Every row gives one point. Two turns around zero, p and q, are shown by what they do to some points. Write where each new point lands after one turn and then the other. Backwards means that the second turn is done in reverse. Each puzzle has new turns, and all numbers are rounded.

Turn p:
[-0.19, -0.35] => [-0.27, +0.29]
[-0.30, +0.28] => [+0.36, +0.20]
[+0.23, +0.05] => [-0.03, -0.23]
[+0.31, -0.06] => [-0.16, -0.27]
[-0.04, +0.08] => [+0.09, +0.01]
Turn q:
[+0.35, -0.24] => [+0.36, -0.22]
[-0.10, +0.21] => [-0.11, +0.21]
[-0.25, +0.02] => [-0.25, +0.01]
Where do these land?
p, then q: [+0.46, +0.15] => [+0.02, -0.48]
p, then q: [-0.15, -0.02] => [+0.02, +0.15]
q, then p backwards: [-0.11, +0.08] => [-0.03, -0.13]
q, then p: [-0.12, +0.19] => [+0.22, +0.06]
q, then p: [-0.08, -0.40] => [-0.36, +0.19]

Turn p:
[+0.17, -0.13, +0.13, +0.15] => [+0.27, +0.05, -0.11, -0.02]
[+0.19, +0.28, -0.02, +0.12] => [-0.06, +0.34, -0.10, -0.01]
[-0.08, +0.02, -0.25, +0.08] => [-0.19, -0.06, -0.13, -0.14]
[-0.27, +0.07, -0.04, +0.16] => [-0.18, -0.12, -0.19, +0.15]
[+0.40, -0.37, +0.08, -0.52] => [+0.39, -0.04, +0.57, -0.32]
[-0.42, +0.14, +0.10, +0.00] => [-0.24, -0.16, -0.03, +0.35]
Turn q:
[-0.09, +0.27, +0.24, -0.09] => [+0.26, +0.12, -0.05, +0.25]
[+0.13, +0.20, +0.00, -0.10] => [+0.15, +0.19, +0.10, -0.02]
[+0.05, -0.50, -0.13, +0.03] => [-0.22, -0.35, -0.06, -0.32]
[-0.11, -0.04, -0.39, +0.24] => [-0.44, +0.03, +0.16, +0.02]
[-0.03, +0.19, +0.24, -0.35] => [+0.44, -0.01, +0.07, +0.13]
[-0.10, -0.05, +0.32, -0.19] => [+0.30, -0.18, -0.14, +0.10]
[+0.14, -0.07, -0.28, +0.45] => [-0.48, +0.20, -0.08, -0.16]
Where do these land?
q, then p: [+0.35, +0.09, -0.39, +0.01] => [-0.12, +0.11, +0.35, +0.36]
p, then q: [-0.24, -0.53, +0.09, -0.05] => [-0.07, -0.31, -0.21, -0.45]
q, then p backwards: [+0.26, -0.15, +0.28, +0.28] => [+0.12, +0.01, -0.23, +0.42]
p, then q: [-0.14, +0.16, -0.01, -0.05] => [-0.10, -0.03, -0.07, +0.18]
q, then p backwards: [-0.31, +0.35, +0.06, -0.02] => [-0.12, +0.19, +0.42, -0.04]
q, then p: [+0.10, +0.07, -0.03, -0.17] => [+0.11, +0.14, +0.11, +0.03]
